Each point is reached from the start by the listed moves, each made once or not at all, plus a little noise. Say if it took an odd or an even number of moves. Then give how often each move was made.

Moves:
(1): [ 3.23  1.12 -0.57]
(2): [-0.53 -0.06 -2.35]
(3): [-3.51  3.00  0.49]
Start: [-1.66 -1.26  0.81]
Points:
[ 1.66 -0.26  0.19] => odd (1, 0, 0)
[-5.26  1.67  1.38] => odd (0, 0, 1)
[-1.97  2.93  0.73] => even (1, 0, 1)
[-2.30 -1.24 -1.57] => odd (0, 1, 0)
[-1.56 -1.26  0.74] => even (0, 0, 0)

Moves:
(1): [ 2.09 -0.87 -1.69 -0.48 -1.08 -1.09  0.48  1.60 -1.33 -0.25 -0.39 -0.97
 -0.03 -0.43]
(2): [-0.11  2.44 -0.50  0.40  1.31 -2.63  0.93 -1.27 -0.34  1.44  0.41 -0.10
  0.55 -0.33]
(3): [ 3.78 -1.95  3.93  0.99 -1.51  3.20 -0.96 -0.24  1.88  0.38  1.53  0.04
  0.21 -0.75]
(4): [ 0.77 -0.94  1.59  2.52  1.31 -0.09 -0.27  0.46  1.84  0.59  1.32  0.21
 -0.98  1.84]
(5): [-0.11  1.26 -0.41  1.00  1.52  0.62  0.22 -0.55 -0.44 -0.25 -1.05 -1.06
 -0.20 -0.27]
(6): [-0.89  3.69 -0.66 -1.62  0.07  2.52 -0.13  1.64  0.04  1.71  0.37  0.79
 -2.27 -1.57]
(7): [-0.25  0.40 -0.60  1.07 -1.46  2.17  2.03  1.00  0.27 -0.34  0.00  0.48
 -0.70 -0.44]
(8): [-0.33 -0.29 -0.68 -0.82 -0.88  0.76 -1.11  2.12 -0.05  0.09  1.13 -0.69
  2.47 -0.80]
(9): [ 0.66  0.05 -0.03  1.68  0.97 -1.22 -0.25 -0.01  1.52 -2.30 -1.93  1.24
 -0.10  0.11]
(10): [ 1.19  0.06 -0.14 -1.29  0.91 -0.12  2.30  0.48  2.36  2.06 -1.24 -2.03
 -2.15 -0.81]
(11): [-0.49  0.16 -3.13 -1.55 -1.78  1.73 -2.72 -2.02 -0.37 -2.26  5.27 -0.81
  2.71  1.84]
Start: [-0.81 -1.07  2.01 -0.38  1.56 -0.40 -2.06  0.24 -0.46 -0.68 -0.42 -0.84
  0.61 -0.31]
Points:
[-1.12  0.97 -0.97  2.61  1.10  0.39 -3.42  0.76  2.34 -3.56  5.45 -0.42
  4.40  1.85] => even (0, 1, 0, 1, 0, 0, 1, 1, 1, 0, 1)
[ 1.91 -3.16  1.84 -1.46 -2.87  5.33 -6.68  0.16  1.02 -2.36  7.51 -2.01
  6.43 -0.11] => odd (0, 0, 1, 0, 0, 0, 0, 1, 0, 0, 1)
[ 1.82  2.73  3.78 -1.36  0.43  3.34 -3.59  2.39  1.17  2.91  3.11 -0.57
  1.33 -3.85] => even (0, 1, 1, 0, 0, 1, 0, 1, 0, 0, 0)
[-1.52  2.97 -3.22  1.57  0.92  1.34 -2.64 -0.21  0.13 -4.39  3.51 -1.81
  5.52 -0.31] => even (0, 1, 0, 0, 1, 0, 1, 1, 1, 0, 1)
[ 4.74  0.12  4.70  1.98  1.81  4.78 -2.85  3.29  1.20  1.51  1.55 -1.71
 -2.80 -1.74] => odd (1, 0, 1, 1, 1, 1, 0, 0, 0, 0, 0)
